Each row of a before or after table is a point. The points were changed in one or more steps. Then noise was added and the rows were shuffled. The steps act on columns, c1 being the first. Name the steps. A step turns or swaps two columns, mirrors them in a line or flattens them onto one, adds a multiple of one to another, or multiplies or shifts one. Angles are multiples of 10 degrees, from the lower column toward the higher: turns from -170 to 170, lines from 10 to 170 but not 90. Use the fewest steps. Two steps may share a column if one is a turn and the other turns, adds or multiplies; they go together, in the order done. Otherwise the lowest column goes first.

Before (12 x 2)
[[ 20  18]
 [ 13  -1]
 [  6 -17]
 [ -3  -4]
 [-16  23]
 [  5  -8]
 [  4 -11]
 [ 10  -3]
 [-13  18]
 [-18 -18]
 [ -6  21]
 [ -4 -17]]
After (12 x 2)
[[-40  48]
 [-12  12]
 [ 14  17]
 [-54  13]
 [ 18  14]
 [ 15  23]
 [-47  53]
 [ 39  28]
 [-19  51]
 [ 59  48]
 [ 30  27]
 [ -8  26]]
Steps: multiply c1 by 3; shift c2 by 30

Before (11 x 8)
[[  6   4 -40   4  27 -15  13  12]
 [ 23  11  13  -6  11  19   5   7]
 [ 10  31  20  -6 -16   3   0 -24]
 [-33 -31 -37 -46  19   8  31   7]
 [ 18  -2   2  -6 -13 -11  10 -13]
 [-13 -17  -2 -22  17 -13  33  -2]
 [  9 -10  14   3   0  -3  -2 -12]
 [  4  16  -8   1   9 -17 -10  29]
 [ 13 -12  -9 -25  15  -8  -2  -4]
 [ 43  13 -15  -5  41 -43  -5  19]
 [  8  22 -12  15  32 -39 -14 -17]]
After (11 x 8)
[[ -9 -27   1  21 -39  31   5 -17]
 [-10 -11 -14  -7   3 -16  34 -21]
 [  1   8   4  -9 -10 -14   4 -22]
 [ -9  31  21 -25 -12  18   4   8]
 [  3   3   3 -32  -9  15 -14 -12]
 [ -6  11 -14   2  -3   1  -1 -15]
 [ 24 -24   1   0 -17   7   4  15]
 [-18  21  48 -60   8  16 -24  30]
 [ 14 -14  42   3 -15  30  -5   3]
 [ 44 -17  10  -8 -45  42   1 -20]
 [ 19   1  -8  -9  18   8  15 -14]]
Steps: turn c1 and c8 by -50 degrees; turn c3 and c7 by -140 degrees; turn c2 and c7 by 130 degrees; multiply c4 by 1.3; swap c5 and c6

Before (13 x 12)
[[ -7  -5  -1  -6   1   3   5  -9  10  -5  -2  -5]
 [ -5  12   5   4 -10   1  -9 -10  -1  11   3  12]
 [  6   1   0   7  -4  -1  10   1   2 -16  -4  -7]
 [ -5  14   0   4   2   8  -6  -8  10  -3  12  20]
 [ -3  -4   1  16  -4   6 -17 -10   3   3  10   8]
 [  3  -6   1 -15  -9   5  10   4  -8 -18  13 -17]
 [ -4   4   4 -12  14   1   1   7 -18 -13  10 -14]
 [  4  -6   6  -9   3 -11   6   9   1  -8  13 -10]
 [ 10   5  10  -3   3   5 -12 -13   4  -3   4   7]
 [  4   0  -5   0   4   0  11 -16  -3  -2   8   8]
 [ 11 -10 -12 -14   0   2   8  15  -3 -10  -1 -14]
 [ -4   1  -1  -3  -5  -8 -16  -7  -5 -11   5  10]
 [ -4  -3  12   5  -2   8  -6  -7   0  -1   1  24]]
After (13 x 12)
[[ -4 -11  21 -25  -4  16   9   5   9   3  -6 -12]
 [ 10   2  -6  -8   2  13   9   6  12  -5  -5 -19]
 [  3 -14 -14  24   3 -28   2  -1  -9  -7  -6  21]
 [ -5   8  13 -21 -11   1  11   2  12  12 -10 -29]
 [ 11  -7 -18  33   0   7 -20  -6 -14 -10   6  28]
 [ -3  -3  22 -13  -4 -21   8  -4   8 -12  -4 -27]
 [ -4   4  13 -34   2  21   4   9   6  -4 -17 -50]
 [ -6  -2   5  13   0   6   0  11   8  -4   4   9]
 [  2 -14 -14  39  -8  13  -4  -9  -2 -19  -7  37]
 [  4  -5 -14 -12   4   0 -11   0  17  -1  -7 -20]
 [ -4  -2   7 -40  -2  18  15   1   9   0   1 -60]
 [  5   3 -18   4  -3  -1  -7   1  -3 -17   4  21]
 [ -4  -4   4  32  16   2   4 -20  -4 -13  -9  32]]
Steps: add 1.5 times c1 to c7; turn c3 and c7 by 110 degrees; mirror c2 and c11 in the line at 160 degrees; multiply c12 by 3; turn c4 and c12 by 150 degrees; multiply c6 by 2.5; turn c8 and c9 by -100 degrees

Before (12 x 24)
[[ -4  -2   8  28  18   9 -17 -12  32  34   8   3  15  15 -11  11  29   7
    0 -14 -19 -11 -21   2]
 [-17 -17 -32 -10   2   7  60 -34 -35  -3  53  15 -23  28  -3 -13 -41  15
   31  55  17 -32  25 -23]
 [ 19  24   4  -5  -1  10  28 -33 -24  -2  27  40 -11 -13  26 -20 -33  33
   27  33  24 -24   3 -35]
 [ 16   6  19  40   4   7 -13 -24  24  21  -8 -23  12 -30 -24  36 -14 -14
    3  -6  -1   2 -23  15]
 [ 35   1 -17  13 -13  -4  -5 -27 -18  20  13  13  28  -4 -23  24  11  -1
  -20  15   8   3 -17  -1]
 [ 12 -19  19  23  -2   1  23   2  29  13 -10  24 -26  22 -16 -14   1 -16
  -18  14 -20 -20  11  29]
 [  2 -22  20  12 -11  30 -13  12   9  45  19  17  -6  -9 -30 -14   2 -20
    9   5 -11  -5  -7  21]
 [  5   7  15  24   9  -2  22  14   4  25  13  -8   7 -24 -10  17  26  -8
  -13  -6  23   1 -32   9]
 [-24   6 -27 -26 -35 -19  42 -23 -28 -25  47  34 -19  16   6 -27 -44   3
   26  10   8 -31  33 -33]
 [ 20  13  10   5   4  17  -3 -22  -7  48  -8 -37  14 -12  -3   7  12   3
  -24 -16  -5   2  -7  23]
 [ 22  -2 -10  38   1  34  12 -12   1   9 -12 -10  20  -5 -19 -13   7  -6
    0 -16   2  15 -26  -4]
 [ 30  20  -7  25  39  21 -14   6  17  32   7  -9  13 -21 -20  19   7 -24
  -24 -11  -6  14   3  -1]]
After (12 x 24)
[[ 27   1 -20  13   8  -6 -12 -26  25 -12   7  11  17  -3 -26  24  11 -23
  -16  17  10   2 -14  -1]
 [ 30  23   1  -3  -4  11  12 -37  -1 -20  23  43  20 -10  28 -22 -32  29
   29  33  27 -22   4 -34]
 [ 24  -1  -3  38  10  33  25  -7   9   3 -13  -8  10  -4 -20 -12   6 -19
   -2 -16   5  14 -24  -7]
 [-12   1  20  29   2  10   8 -11  26  38   7   1  15  15 -10  14  30  -5
    0 -10 -18 -11 -20   3]
 [ 16 -14 -14  -8  27   9  53 -43   4 -37  50  14  -6  26  -3 -12 -41  27
   27  55  16 -33  25 -24]
 [ 15   7  14  27  -9   0  38  13  25   9  18  -8   1 -25  -9  20  27  -9
  -14  -6  22   2 -32  11]
 [ -3 -23   3   9 -19  30  -3   9  43  14  19  16 -19  -6 -32 -12   4 -11
   11   8 -13  -5  -5  19]
 [  7   6  13  37 -13   6  11 -22  19  28 -12 -23  -7 -31 -26  35 -13 -22
    4  -7  -3   2 -25  15]
 [ 17  17   7   8  -6  17  -8 -23  49  -1 -13 -39  12 -15  -2   8  11  -7
  -27 -13  -6   6  -7  25]
 [  0   8 -44 -24   8 -20  31 -33 -22 -30  43  33  -9  16   9 -23 -44  19
   27   8   6 -31  35 -33]
 [ 18 -19   7  25 -17   2  30   4   7  28  -9  22 -28  23 -16 -14  -1  10
  -18  16 -20 -25  13  27]
 [ 17  19  32  22  24  20 -10   2  27  20   9  -8 -10 -19 -22  20   3 -25
  -22 -12  -8  14   4   1]]
Steps: turn c1 and c7 by -30 degrees; add 0.7 times c4 to c7; turn c3 and c5 by -60 degrees; turn c8 and c11 by 10 degrees; mirror c9 and c10 in the line at 50 degrees; turn c13 and c18 by -50 degrees
